Rows are points. To make a cloud, some directions were put in groups of two or more. Within a group, all points are equally far from the middle, so they leave a hole (a ring in 2 directions, a hollow ball in 3). The other directions are filled evenly. Then the cloud was stretched, turned, moved and blurred a little. How many holes are there, and how many directions does each take, smallest first?

Cloud (21 x 3):
-3  -41  2
-4  -21  1
-21  -32  21
-36  16  -23
-6  60  20
27  25  36
-33  16  -15
-34  8  -5
-29  11  -7
37  2  -6
11  -3  -10
-27  32  -33
2  58  16
24  23  20
4  43  -7
10  1  33
-30  -3  -8
0  -50  -32
1  48  24
44  1  -14
-38  11  28
Holes: 0

Cloud (29 x 4):
13  -13  -43  -14
-14  11  50  9
-14  31  -8  -2
24  10  -17  -24
2  27  -20  41
16  -42  22  12
-7  33  -17  -2
29  -10  -2  -22
-27  -9  44  5
-12  -31  -41  3
28  7  -36  36
24  -41  9  34
25  -41  7  35
11  -45  24  20
-8  -36  9  -12
40  -2  20  6
-25  13  -4  53
-13  2  56  26
-31  -15  -6  57
-17  -2  32  60
25  -8  -11  -25
9  -34  -39  38
-10  6  38  54
-22  25  11  -6
-33  11  -13  41
-35  18  -12  19
-22  -31  -38  23
2  -44  30  18
17  22  -29  37
Holes: 2 (2, 2)

Cloud (47 x 6):
-25  -16  -38  27  -2  -2
-22  -37  15  10  1  -12
1  -22  -9  44  21  -42
-16  -9  18  -29  30  -7
-12  -12  -31  22  -38  3
9  19  -10  -23  9  11
11  -30  3  16  2  10
-9  -34  -32  33  36  12
-25  17  14  -13  -16  -15
5  16  -19  -12  31  -15
-31  -7  -30  -3  28  -9
-13  -26  2  5  -2  -42
-26  -19  -17  33  -19  3
-9  -34  -39  26  43  10
9  -1  -47  28  -15  -4
-11  31  -19  9  -19  -35
-6  -36  -14  40  40  -6
-1  16  -8  13  12  30
-8  26  -12  16  -41  -1
5  0  3  -22  -39  19
-18  -13  -45  31  5  3
24  -3  -30  4  -18  -6
-11  -34  -26  -11  -25  5
-2  21  -28  -4  -19  7
0  -34  -16  37  -21  -17
-3  -31  -24  53  3  -25
-15  -8  -34  -19  -47  -15
-15  -49  0  -17  -11  -17
-13  -14  -37  6  35  -21
-15  10  -15  48  -24  -1
-52  -15  -11  -8  5  17
17  11  3  -9  15  21
-2  -32  -30  11  16  24
-1  -41  22  -17  10  21
-27  9  -22  16  11  -31
-8  10  -25  -24  -60  -12
-29  17  -4  21  10  -13
-25  4  -18  -51  -11  6
-13  15  -3  -49  -6  14
-9  -8  -34  -14  8  -21
-24  -25  -33  25  -26  -25
17  -10  7  -28  -53  -21
-39  14  -3  -28  -27  -13
13  12  -30  7  -25  4
-21  -15  32  -15  5  24
-16  -4  7  -22  -21  -43
-16  1  -21  14  40  -28
Holes: 1 (4)

Cloud (79 x 8):
-18  -32  19  -19  -18  33  -15  -9
1  -4  47  31  1  0  -9  -25
-9  12  0  -23  18  28  26  -17
-29  38  30  7  21  -21  18  5
-25  12  2  9  16  22  -45  -24
-6  -7  18  48  -5  -8  -19  -22
26  15  36  -25  -6  -1  -20  -31
-2  5  8  -6  -21  -31  -21  40
-2  36  25  16  9  41  -6  3
11  16  -33  -16  9  -30  27  -16
11  -24  -28  -3  20  -10  11  -24
-12  -18  -3  11  26  5  -46  16
13  10  14  1  -18  -5  2  50
-9  5  2  -54  7  5  15  15
1  -49  -14  -26  5  9  -5  9
4  0  2  -5  52  -25  22  12
50  23  40  3  0  1  -12  4
6  -12  6  -33  28  -15  -43  5
-7  43  2  30  -17  11  5  4
24  27  7  23  -27  -9  22  13
-34  -12  3  -36  15  -43  -1  7
-36  -16  -19  -24  0  11  20  -8
-7  -29  47  -30  -4  8  4  9
21  -12  22  -18  -25  -4  -37  31
9  10  50  6  1  -37  -7  -29
7  23  21  3  -6  1  -4  53
28  -3  -6  8  37  16  -20  -5
-8  30  -31  10  -2  -32  27  -14
-45  -23  19  10  -10  -18  -28  16
20  -24  9  3  -8  -1  28  27
-26  10  39  -12  7  -41  -13  25
14  12  16  28  -38  -18  11  6
-29  24  6  9  -8  3  -6  39
-3  12  37  9  -27  -32  23  -11
-34  -9  28  18  -6  -16  -44  -28
-6  36  -11  29  5  -14  -34  -18
13  -29  -4  -1  -10  -9  31  23
-32  8  -8  38  -1  -14  -3  -21
-8  -17  -3  5  2  -54  -4  -32
14  -5  27  -22  -11  26  1  -27
16  -25  3  -13  20  -34  10  -27
-11  -2  30  -28  -19  -22  -31  31
25  23  -9  0  45  -6  -17  0
7  26  -26  19  33  -23  -12  -2
-4  -41  10  11  -13  -19  6  26
22  29  -15  -8  28  -24  31  -12
6  -13  -36  -4  10  -10  16  -27
16  -36  15  -10  -2  25  -38  19
-13  -9  8  7  -28  20  -48  -25
-6  -32  -4  -14  -10  31  -18  26
-3  25  17  -31  -31  6  -27  -9
-5  -7  36  -23  -9  15  -51  -30
-14  11  4  -27  42  31  -10  -5
-9  -23  -26  20  13  -12  18  20
9  3  53  -14  31  -3  -18  23
-6  -19  -24  0  7  -49  1  -23
32  -21  7  -23  -5  7  -45  4
-38  -44  22  3  -7  7  -11  -1
-19  -19  55  4  4  -6  -41  18
2  -10  41  -12  12  13  22  29
-12  -7  32  2  -15  40  -36  16
8  -35  29  -12  1  -8  24  25
-26  -4  37  21  2  7  18  0
-49  -4  24  10  -15  -26  -28  2
-15  5  41  -14  43  -20  -6  12
-17  54  5  -5  14  -8  26  -1
-14  16  5  -25  41  -31  22  21
1  -33  24  16  9  -48  -7  2
34  15  24  14  -6  34  -4  -13
24  1  36  4  18  -31  24  22
2  -1  17  -53  0  2  11  23
-9  -29  36  11  -10  -2  -35  30
-2  4  48  4  -11  -34  12  -24
-13  22  33  36  -4  16  -39  -10
14  -24  24  22  0  -31  20  -13
-1  10  18  -8  -3  44  -3  34
-29  -7  34  8  6  -25  26  -21
-27  -13  30  -29  18  -36  -31  4
-4  -9  33  1  6  6  -60  25
Holes: 2 (2, 6)

Cloud (105 x 9):
-5  -16  -1  -3  -19  28  -35  14  -40
3  28  26  0  -11  13  5  -6  33
-14  20  -22  28  -21  -19  0  21  -17
-4  -11  -10  37  8  -5  -10  22  16
2  2  -19  -4  -8  -19  30  -21  -19
-14  6  -9  -2  7  -8  -8  22  53
33  -4  16  -2  9  9  31  -28  -5
29  -4  3  -11  -17  1  -7  33  -34
14  12  -25  17  -2  21  -24  13  -24
5  14  35  7  -32  -17  5  2  9
0  4  -29  19  -11  32  27  -9  -10
-11  2  -24  -24  -28  -3  10  -14  -3
-27  18  -10  17  -25  -15  -9  -22  -28
-46  -1  -5  -2  -16  30  3  -13  8
41  -4  -14  7  1  1  -27  7  -9
10  6  29  2  11  -4  -33  16  -30
-19  10  -20  40  13  0  -14  -6  -16
-33  -2  -5  -18  -20  35  8  7  6
-5  -11  40  31  10  -2  -11  -5  0
-16  -7  8  1  -22  -45  5  10  14
-5  -1  -24  6  -24  12  33  -27  1
3  -3  6  -9  1  60  -5  -4  2
16  -38  5  6  10  -2  0  -5  -18
18  17  1  -11  41  30  10  0  12
-35  -14  -18  -3  -6  11  -29  -7  24
-22  23  -22  1  -13  -14  6  -30  14
2  6  -20  11  -12  0  40  14  3
-15  -31  -7  1  -6  26  -32  10  -23
-8  -17  19  6  17  -13  -6  -9  -44
-5  -21  8  12  -19  17  -41  -8  -27
-27  4  -4  9  -7  -4  -43  -5  -16
-9  -1  -1  -27  9  8  -24  29  -21
21  5  18  34  11  7  1  2  41
-7  -10  27  3  -30  6  -23  28  15
15  13  -12  6  32  14  2  -41  7
13  -2  -21  9  -6  -21  -2  21  -32
-1  4  -17  12  24  20  -24  2  -36
7  -3  -1  -17  16  -37  7  20  8
-14  -7  -9  15  -29  -28  -31  0  27
21  -11  -28  11  13  -9  17  -2  -11
-19  35  21  11  7  4  23  -20  -27
-12  -17  1  23  12  13  30  -37  9
32  -3  30  -12  14  -8  -7  22  17
7  11  -11  -12  -20  42  17  2  8
-21  -36  19  6  -7  6  -16  -13  9
2  28  9  -8  -16  24  -26  -1  -14
-7  9  -14  -22  -23  -7  -20  27  -15
7  5  30  -10  7  2  22  13  32
7  19  -39  -12  -9  11  -2  8  14
-28  13  -19  31  -9  -8  -16  -16  10
8  -14  22  -14  -3  16  25  -22  -4
31  12  14  -5  -12  -30  -17  -6  -13
-18  -12  -27  25  13  -4  15  -17  -5
-2  -41  -3  11  -11  4  -23  20  3
41  29  16  12  8  -2  20  0  -8
12  20  33  3  3  -6  21  27  -5
-5  -13  18  12  -41  33  -20  -7  -17
-13  -5  -2  -15  -28  -28  3  -12  -19
10  -7  19  25  18  -25  -17  0  -30
30  18  -21  -18  21  6  -10  21  15
-16  3  25  18  14  -3  -18  19  25
19  20  12  -30  -3  8  16  16  3
-7  -38  -3  5  1  -2  -29  -12  15
15  20  -3  6  -12  -5  -38  -13  -9
-11  -6  21  1  -36  -19  0  -17  -24
-4  26  23  27  -25  24  -7  -15  -10
-27  8  -17  -1  -16  12  -19  -13  -38
-1  -23  3  -10  -2  47  20  -7  -8
-50  -12  24  27  -5  2  7  0  4
8  -20  11  -36  -11  -4  -9  -6  -2
-20  -15  11  -16  -6  42  -17  18  -22
27  20  -4  -13  4  -37  0  15  2
-6  1  -13  0  12  -42  -7  6  4
-14  27  -14  38  5  9  20  -24  -18
-6  -28  19  32  2  33  15  -4  6
8  2  -11  23  -45  20  12  7  -11
-8  13  -12  20  20  32  11  -25  38
-7  17  19  16  -17  -14  -1  46  1
23  -3  43  2  -1  -2  2  -2  15
-19  -5  5  -8  -20  11  -28  40  13
-33  -4  -20  10  -15  -5  -24  0  36
-25  21  10  8  -21  23  33  0  -5
7  -9  -15  -13  -40  -31  13  -4  6
-15  16  -21  15  -32  -14  5  -7  -35
3  -16  27  -1  -25  18  -30  -13  0
6  -9  11  17  18  16  14  -46  2
10  -26  -8  2  -10  14  10  35  19
-15  9  11  17  -23  16  -19  15  38
-40  3  -3  38  4  -27  -2  -5  -11
-13  -2  -13  -27  -31  13  2  9  -18
8  27  10  11  -12  -10  2  -18  -49
-37  10  10  6  -8  24  -1  -10  34
0  29  -1  -10  -23  -28  16  -12  3
16  30  -13  0  13  -17  29  -21  -1
8  -4  15  -4  27  21  -8  -26  -18
19  -43  11  -3  1  -10  2  -7  7
-15  -10  -28  13  7  -17  21  10  6
-13  -18  6  9  -21  -38  -12  19  -31
24  -4  -26  21  -7  33  6  5  -23
12  7  32  34  -7  7  10  -32  -5
21  24  -15  -1  11  30  2  27  0
-30  2  14  -12  -16  26  26  1  -5
26  38  17  20  0  -9  4  18  -12
27  -4  18  -12  17  1  -10  1  -32
-13  -36  -6  11  -9  33  -25  19  -5
Holes: 1 (8)

Cloud (88 x 9):
12  -9  0  16  -18  -4  -43  -22  8
41  12  8  3  -12  -36  -13  -14  3
-3  13  23  7  -9  10  31  -22  -8
11  -9  5  1  -26  22  14  -15  -13
15  10  7  13  -2  7  19  -22  42
-22  4  -33  49  -2  15  -20  10  11
-25  -3  24  -2  -4  5  21  -10  20
-35  -14  -2  11  -4  23  6  -7  -10
0  17  0  33  -15  11  -32  6  -9
32  4  10  16  3  -21  -14  14  -14
13  -26  -14  24  -1  20  10  0  24
17  7  -13  9  25  17  -4  -23  9
33  -20  13  24  -20  -1  -2  4  17
29  -8  -6  8  19  -5  14  -40  7
28  38  29  13  -25  -1  -19  4  28
24  -14  45  -22  -3  -20  -21  -23  -6
4  7  -14  19  23  21  -8  13  0
20  28  24  -8  12  -1  -11  7  -19
6  -34  -14  41  10  -11  -3  -5  13
-14  20  29  -6  -6  -19  -5  -16  31
1  -17  -23  -29  4  -9  18  5  9
12  -3  18  16  4  -9  -41  -28  23
-2  -9  -22  21  -16  14  -24  -12  -11
-10  -29  -32  12  0  11  -4  1  -14
-22  9  19  2  16  -8  -36  25  6
-11  -11  48  8  -1  -5  -15  -14  -9
19  3  1  22  -15  12  27  -17  6
-31  -12  -5  15  -11  13  21  -2  -8
-23  -18  -32  19  -18  7  -12  6  33
2  33  -17  13  7  -8  -7  -19  14
7  -3  -27  -17  -16  -5  14  -7  20
3  9  30  20  4  -14  -26  -10  -28
16  -15  -11  -25  2  -5  18  -18  -16
7  21  30  4  20  -11  25  -19  -2
-6  10  -32  17  29  7  -2  23  4
48  18  12  -13  -1  0  18  -10  24
40  9  5  -20  -3  2  20  -15  31
6  17  34  -16  10  -23  14  32  1
29  -8  17  9  18  -17  -14  9  25
13  -1  -14  -16  0  -4  11  -12  -25
13  2  32  36  17  7  -7  -13  4
-1  -5  -8  16  -35  1  -26  10  -12
24  -3  -7  15  21  -16  26  -1  14
18  0  17  5  9  -30  20  18  -19
33  20  -8  -5  -11  10  18  -8  22
29  -2  4  23  -21  5  -19  27  21
16  -35  32  -12  4  -5  3  -14  -9
-10  31  3  14  9  10  22  -16  16
14  15  -3  27  -22  3  -4  53  17
6  -33  -9  32  12  2  18  10  -15
-15  -1  -30  35  4  18  -15  15  -9
18  -24  3  31  -5  10  8  -15  24
-22  -12  -25  60  15  5  -9  2  16
18  48  36  -8  -2  -17  -15  4  14
-13  -24  31  4  -14  -6  5  21  9
-16  -4  17  -6  -20  -31  12  -1  5
-36  9  17  13  -19  -3  -25  24  4
4  23  -13  11  16  0  11  -29  -4
8  -24  -12  13  4  19  -8  -44  7
-8  2  -17  9  14  -16  17  1  46
-3  3  16  23  35  28  2  -20  10
-18  0  5  -13  -8  -7  13  -23  29
28  19  2  -5  23  5  4  13  13
5  -29  30  -5  2  -22  -15  -6  -3
5  18  -30  10  8  -6  -3  -3  -7
-3  17  7  17  -19  -13  -20  22  48
28  22  16  23  -30  -15  -14  -5  26
-20  -11  -15  -13  18  -1  14  13  -23
36  16  -16  -9  -4  -7  3  13  3
38  2  12  -17  -20  -33  6  16  -20
9  -2  12  -26  6  -2  6  10  -30
-17  -9  3  -9  -22  22  9  -9  -4
38  17  -5  -19  -19  -8  2  23  31
17  18  11  7  -1  -30  -6  -9  37
-32  15  11  14  4  18  -41  -1  24
16  -27  18  18  1  -18  -1  -31  -25
-5  -14  13  -24  5  6  -13  24  -7
21  -41  7  14  -9  -2  5  4  7
11  6  9  10  21  8  -20  38  22
-19  -12  5  36  35  12  12  20  7
-11  39  15  -1  -12  -10  -15  40  29
-18  23  2  25  -12  1  -29  33  42
-29  -22  12  6  16  0  -16  -32  5
32  -9  20  -34  -26  -23  24  14  1
20  22  11  3  -3  -31  -13  7  35
36  20  10  11  -41  0  -20  4  16
17  -33  8  -1  6  15  2  -37  9
1  -6  -5  10  -20  16  -14  13  -22
Holes: 3 (2, 3, 3)
